Each point is reached from the start by the listed moves, each made once or not at all, plus a little noise. Say if it took an odd or an even number of moves. Then give how often each move was made.

Moves:
(1): [ 0 40]
(2): [-39  -3]
Start: [10 18]
Points:
[-29  14] => odd (0, 1)
[11 19] => even (0, 0)
[11 58] => odd (1, 0)

Moves:
(1): [ 23   7  20 -15  -1  -3 -14  -7 -15   0]
(2): [ -4  13  13  14  11 -19  -1  24 -10   9]
(3): [ -9   8  35 -11  12  -1  23 -23  -5  15]
(4): [ -5  -8  12  48   5  21 -13  -5  -7 -11]
(5): [  1  12   7 -24  55  15   0   6 -23  -5]
(6): [ -8  37 -15  19  -3  37 -12  10 -16  23]
(7): [ 17  15  -1  -1  -4   7  29  -2   2 -23]
(8): [ -7 -15   8 -13 -37  24  20  25  -7 -24]
(9): [ 14 -11  17   2   7   9  -3   6  36   1]
Start: [ -7   6   6   2  -6 -25  19   0  -1  18]
Points:
[ 33  16  93  26  16   8  43 -33  13  -1] => odd (1, 0, 1, 1, 0, 0, 1, 0, 1)
[-29  40  84  35  50  68  38  47 -33  27] => odd (0, 1, 1, 1, 1, 1, 0, 1, 1)
[-16  44  48  48 -33  61  70   2 -31  -2] => odd (0, 0, 1, 1, 0, 1, 1, 1, 0)
[-22  41  60 -18  73 -32  37   5 -45  39] => odd (0, 1, 1, 0, 1, 0, 0, 0, 0)

Moves:
(1): [ 12  -6  -1  -9  -5   4  -1   3 -14  10   3  16 -20  -7  -5  -5  26  -9
  -6  17  15]
(2): [-17  10  -2 -30   0 -17  -9   5  12   2  21   2 -12   7   7 -25 -13   8
   7  -3  11]
(3): [ 11  14  28  10 -15  12   2   6   5  21  17   7   1 -11 -10   5   1  10
   4  -3  10]
(4): [ -6   7   2  15 -15  16  -7   8   2  -7 -19  -1  18   8  -9  -6   1  -3
  -6  -7  -5]
(5): [ -6 -10  -8 -13   9  17   7   7   6   0 -10 -10   5  -1 -15   6   2  -4
  -5  -2  12]
(6): [ -1  -1   2  -8  -1  12   4 -10  -2 -13   0 -11   1 -11  -3  -9   1   7
  -3   2   0]
(7): [-2 -6 -6 -3 15  8 22  4 -1 14  0 10 -1 -2  2 -5  0 -8  8 17 -9]
(8): [  1  -1  -5  17   2   3  15  26 -15  -3   7   4   4 -11  -3   6   9   7
 -25  -3   7]
(9): [ -6 -26   2   2 -16  -5  14 -15  10   6   9  -8   8 -10  12  -6  -2   6
   5   3   1]
(10): [ 10  -4 -11  -6  -7   4  -1  -2  -9  17  -4  -9   2  13   2  -2  -1   2
   3   5 -12]
(11): [  8 -11   5   0   0  -5   8  -5   0   3   8  -4 -11 -14 -12 -11  -9 -18
  -4  -2 -13]
(12): [  4  -7   4   4  -1   9 -13  10  -1 -16  -1  -4  -3  -6  10   5  -7  -7
   3   9   3]
(13): [ -6   0   1   4  10  -5   3  11 -13   2  -2  -2  24   3  13   0  -4  -8
   0 -13  -1]
(14): [ -3   2   5  -1  10  -5   0   0 -11   5  17   9  -5   8  -1   2   3  -2
 -13   2   1]
(15): [  3   2 -10  17   0   4  -5 -13 -10   7  11  -8   3  -7 -12  -9   1   8
  -3  20   2]
(16): [ 10   3 -12   1   1  -5  -3   0  12   4   9  -2  11   5   9  14   1  -6
  -8  -1   0]
(17): [-15   6  -1   1   5 -22  -8  10  -3   0  23  -3  40  -7  -8  16   4  21
   3  17 -23]
(18): [  8  -3  -4   7 -17   1  12   0 -13 -10   8  -2  17   0 -15  -7 -21  -9
  -6   7   9]
(19): [  5   2  13   4  -5 -12   2  18   3  -4   0  -8   2   7  -6  -5   8   1
  -2  14   7]
(20): [-12  24   8  -3  -7  -5  -3  16   8   3  -6 -11   1   0  -6  15  -1 -14
  -5   6   1]
Start: [ 23  -6 -23   3  -3   7  15   3  -9  11  -7   1   4  27   3   0  15  -6
   6   3  20]
Points:
[-20  -7 -32   3 -28   2  61  72 -38  20  36 -30  95  -7 -44 -33  24  -7
 -31  77  48] => even (1, 1, 0, 1, 1, 1, 1, 1, 1, 0, 0, 0, 1, 0, 1, 0, 1, 1, 1, 1)
[  8  -5 -43 -17   0   7  20   1 -24  15  41 -10  11  34 -32 -34 -14  -7
 -12  28  54] => odd (0, 1, 0, 0, 1, 0, 0, 0, 0, 0, 0, 0, 0, 1, 1, 0, 0, 1, 0, 0)
[ -3 -26 -34  -1 -35  30  42  18   6  11  15 -36  29   2 -34 -44 -38 -47
   0  51  33] => even (0, 1, 0, 1, 1, 0, 1, 0, 1, 0, 1, 1, 0, 0, 1, 0, 0, 1, 0, 1)
[ 20   5  -6  -4  -7   3   9  55  -9  44  51  22  50   3   2 -13  13 -26
   7  35   7] => even (1, 1, 1, 1, 0, 0, 1, 0, 0, 0, 1, 1, 1, 0, 0, 1, 1, 0, 0, 0)
[ 22 -27 -22  -5   2  49  17  20 -37   3 -17 -32  34  30 -11 -16   1 -40
 -19  -2   4] => even (0, 0, 0, 1, 1, 1, 0, 0, 0, 1, 1, 1, 1, 1, 0, 0, 0, 0, 0, 0)
[ 37 -39   1  10 -14  31  66  34 -12  21  42 -17  65  10   0   0  -4 -28
  -9  38  52] => odd (0, 0, 1, 0, 1, 1, 1, 0, 1, 0, 0, 1, 1, 1, 0, 1, 0, 1, 1, 0)
[ 21  -7  -9  42 -18  -3  -8  32 -18  -4  13 -27  52   8 -34 -10  11  -4
  -2  53 -11] => even (0, 0, 0, 1, 0, 0, 0, 0, 0, 0, 1, 1, 0, 0, 1, 0, 1, 0, 1, 0)
